Rows are points. Each copy is the shape, with its points in the same order, turned, moved and blurred by noise. Say if it was mirrored as well.

Shape, 9 rows:
0:  0.3 -3.6  0.1
1:  6.9  5.2 -5.3
2:  4.7  1.8 -4.3
3:  2.6  7.1  2.7
4: -0.8 -0.9 -0.6
5: -5.9  2.3  3.0
6:  4.4  1.1 -2.0
7: -2.3 -0.6 -1.8
8: -1.4  1.3  0.5
Copy 1 (9 x 3):
0:  3.1  2.2  0.3
1: -7.5  5.5 -4.6
2: -3.7  4.1 -3.8
3: -7.5  3.7  4.2
4:  0.6  0.8  0.4
5: -0.3 -3.4  6.2
6: -2.7  4.7 -1.9
7:  0.4 -1.2 -0.1
8: -0.8  0.2  2.3
Copy 1 is: only turned
Copy 2, 9 rows:
0:  4.0 -0.6 -1.9
1:  1.0 -2.7  9.4
2:  2.3 -1.0  5.7
3: -5.5 -4.6  2.9
4:  1.4  0.1 -1.1
5: -4.2  1.2 -4.5
6:  2.0 -3.1  4.0
7:  0.9  1.9 -0.9
8: -1.5  0.3 -1.0
Copy 2 is: only turned

Shape:
0:  1.9  4.6 -8.3 -1.7  2.2 -1.2
1: -1.3  0.7 -0.6  1.6 -3.0  5.0
2:  1.2  0.9 -6.2  0.1 -9.0 -2.7
3: -2.8 -5.9  2.4  3.8 -2.7 -1.2
4:  3.3  1.2  3.0  2.5 -4.8 -2.5
5:  0.4  0.1  2.5  5.6  3.4  4.7
6: -5.5 -0.3 -1.6 -1.0  2.0  2.7
7: -4.0  2.4 -1.6  0.9 -3.4 -1.6
8:  3.7  0.3  1.2  0.4  2.5  2.1
Copy 1:
0: -0.2  9.7 -1.0  2.9  1.5  3.6
1:  3.3  1.0  1.3 -1.8  6.1 -0.6
2:  2.8  8.0  2.4  5.7  4.9 -6.7
3:  0.6 -5.3  2.6  3.5  3.3 -3.9
4: -1.8  2.2  5.5 -0.7  1.5 -6.3
5:  0.7 -3.1  3.3 -3.9  2.1  3.3
6:  0.1 -0.5 -4.1  0.9  6.2  2.7
7: -1.9  3.1  1.3  3.0  7.4 -2.0
8:  0.3  0.9  0.3 -3.3 -1.3  0.6
Copy 1 is: mirrored
Copy 2, 9 rows:
0:  0.9  6.9  2.8  0.2  4.6 -4.0
1: -4.7  2.0 -1.3  1.3 -4.2  2.3
2: -3.4  1.8 -7.1  0.0  0.7 -7.5
3: -5.5 -7.5 -2.7 -1.4 -0.8  3.2
4: -0.4 -3.5 -5.6  4.3  1.3  1.9
5: -4.6 -0.3  1.6  1.3  1.0  9.2
6: -1.3  0.2  2.8 -4.1 -3.0  2.1
7: -0.7  0.8 -3.9 -2.3 -1.5 -0.4
8: -1.5 -0.6  2.2  4.0  2.3  3.7
Copy 2 is: mirrored
Copy 3 (9 x 6):
0: -6.2  0.0 -6.0 -0.5  6.0 -1.8
1: -2.0  3.0  2.9 -3.8  0.0  2.2
2: -3.8 -2.5 -5.4 -8.0 -1.1  2.7
3:  3.5 -3.3  4.6 -5.2 -2.9 -1.5
4:  2.4  0.5 -3.1 -2.4 -4.8  0.4
5:  1.3  5.9  4.7 -0.7 -0.2 -3.4
6: -3.1 -1.2  5.5  0.5  3.0 -0.1
7: -4.5 -2.0  0.3 -2.2 -2.3  0.9
8:  2.3  3.9 -0.5  1.0  2.0 -1.0
Copy 3 is: mirrored

Shape, 14 rows:
0: -2.1 -1.9 -0.5  3.2  2.2  5.8  5.5 -0.6
1: -1.4  0.3 -6.8 -2.0  0.0  3.8 -3.0  1.0
2: -0.8 -4.6 -2.2 -7.5  1.0 -2.4  0.6 -2.6
3: -5.2  1.5  0.0 -2.4 -3.7  5.0  4.8 -1.4
4:  0.7 -2.6 -4.7 -2.4 -4.3  6.6 -1.4 -4.3
5:  2.7 -2.6 -1.8  0.3 -0.5  2.8  3.6  0.1
6: -1.9  3.0 -5.0 -0.2 -3.6 -0.6  2.7 -7.4
7: -1.9  5.3  1.4 -4.0 -5.4  5.7  6.5  2.1
8: -0.3 -3.9 -2.2  1.6  5.1 -1.7 -1.8 -5.5
9:  0.9  2.5  1.8 -3.8 -4.0 -0.1  3.6  1.5
10: -1.9  0.2 -4.7  1.2 -5.2 -0.2 -5.0  0.3
11: -2.1 -0.2  1.1 -5.9  2.1 -0.7  5.8  2.3
12:  1.3 -3.3 -5.6 -2.1 -4.9 -4.6  3.0 -0.9
13: -1.4  3.4 -2.4  0.5 -3.4 -2.3  2.6  3.6
Copy 1, 14 rows:
0:  2.8 -0.6  4.4 -1.2  3.0  1.6  3.8 -4.7
1:  2.2 -1.1  1.1 -2.7 -3.4  1.2  3.9  5.3
2: -3.4 -5.7 -4.5  4.1 -1.4 -0.4  0.6  2.2
3: -4.9  0.7  4.4  1.0 -1.4  3.2  6.0 -1.3
4: -0.1 -3.0  4.0  0.1 -5.6 -3.8  6.0  1.3
5:  0.4 -1.5 -1.6 -1.9  0.2 -2.5  2.9 -3.3
6: -6.2 -4.0  4.3 -3.7 -4.8 -0.6 -1.1 -0.3
7: -7.5  4.4  2.1 -1.6  1.9  1.6  8.9 -2.2
8:  2.6 -5.6  1.0  0.7  0.2 -1.9 -4.7  1.8
9: -6.4  3.1 -2.2 -0.8  1.1 -1.6  3.0  0.2
10: -0.6  2.7  1.0 -1.9 -6.1 -0.6 -0.6  5.3
11: -3.7 -1.4 -3.5  1.4  5.2  3.2  2.6 -0.8
12: -3.2 -2.5 -5.6 -2.3 -5.8 -1.5  0.0 -2.0
13: -3.7  3.8 -2.2 -4.8 -0.1  2.5  0.8  0.2
Copy 1 is: only turned
Copy 2 (14 x 8):
0:  5.6 -1.2  0.5 -4.8  5.6  0.0 -5.4 -1.0
1: -1.3  6.4 -1.6 -3.6  5.9  2.8 -0.1 -0.6
2:  4.2  5.5 -2.9  0.0 -3.5  2.9  1.5  0.1
3:  3.5  1.3 -3.3 -6.2  3.1 -5.3 -2.5  2.3
4: -0.8  2.1 -4.1 -9.3  2.0  2.6  1.6 -2.2
5:  3.3  1.0  3.4 -5.3  2.0  1.7 -0.9 -1.0
6:  2.0  3.3 -3.2 -3.7  2.5 -5.4  2.8 -6.3
7:  3.0  1.8  0.6 -7.7  4.0 -7.4  0.1  6.2
8:  2.2 -0.2 -1.9  2.9  1.5  4.4 -0.6 -6.1
9:  1.4  2.0  2.7 -3.5  0.0 -4.6  1.9  3.7
10: -6.6  5.1 -0.8 -2.8  2.1 -1.1 -0.7 -2.7
11:  6.8  3.9  1.2  0.0  0.4 -1.6 -0.8  5.0
12:  1.3  7.4  2.5 -3.3 -3.3 -1.6  0.7 -4.2
13: -0.6  5.5  4.0 -1.5  2.9 -5.5 -1.0  0.3
Copy 2 is: mirrored
Copy 3, 14 rows:
0: -3.0 -4.2 -1.8  8.2  3.7 -1.4 -0.5 -0.8
1: -1.7  1.2 -0.8  2.0  6.3  4.9  3.9  3.6
2: -0.4  3.5 -8.1 -0.7  0.2  3.0  2.2 -2.2
3: -2.7 -2.0  0.9  3.5  5.4  0.8  3.1 -7.1
4: -4.8  1.4 -3.3 -0.1 10.0  3.0 -0.4 -0.4
5: -3.0 -2.1 -3.7  1.8  3.8 -2.6  0.7  1.1
6: -0.2  6.5 -1.5  3.5  8.3 -2.8  2.7 -3.8
7: -5.2 -3.8  3.8  0.2  3.8 -1.5  6.0 -6.7
8:  1.0  5.4 -5.4  5.7  1.5  0.5 -3.8  2.8
9: -2.1 -0.7  0.7 -2.4  1.0 -2.6  3.6 -3.8
10:  3.6  2.0  1.3 -1.1  7.9  2.6  1.1  2.3
11: -1.7 -1.3 -3.2  2.1 -3.1 -0.2  5.4 -3.7
12:  3.3  1.6 -6.8 -1.9  5.5 -3.0  4.3 -0.4
13:  2.8 -0.5  1.9  0.4  3.0 -2.8  5.8  0.0
Copy 3 is: only turned
Copy 4, 14 rows:
0: -2.5  1.0  8.4  3.4  4.9 -3.4  3.4  2.0
1: -2.0  1.2  1.5  3.3 -6.2 -3.5  3.1  3.3
2:  4.9 -6.1 -0.6  5.4 -1.9 -0.5 -0.6  2.4
3:  4.5  4.4  6.0  3.9  1.7 -0.2  3.2  2.3
4:  3.8  1.0  3.4 -0.6 -3.8 -6.6  3.1  3.8
5: -1.0 -1.5  2.2  1.7  3.4 -5.0  4.2  1.9
6:  3.9  2.9  2.5  0.7 -2.6 -3.7 -1.8 -4.4
7:  5.1  5.9  2.7  3.0  3.0  2.3  7.8  0.6
8: -3.1 -6.2  5.0  0.4 -2.0 -2.6 -4.4  1.3
9:  3.4  1.0 -1.4  1.8  3.0  1.7  4.1  0.1
10: -1.3  4.1 -1.9 -0.5 -4.4 -2.2 -2.1  4.5
11:  2.2 -2.9  1.3  7.4  2.8  2.2  3.8  0.3
12:  2.6 -0.5 -4.9  3.8  0.8 -5.2 -1.4  0.2
13: -1.9  4.7 -2.4  3.3  1.6  0.2  1.3 -1.1
Copy 4 is: mirrored
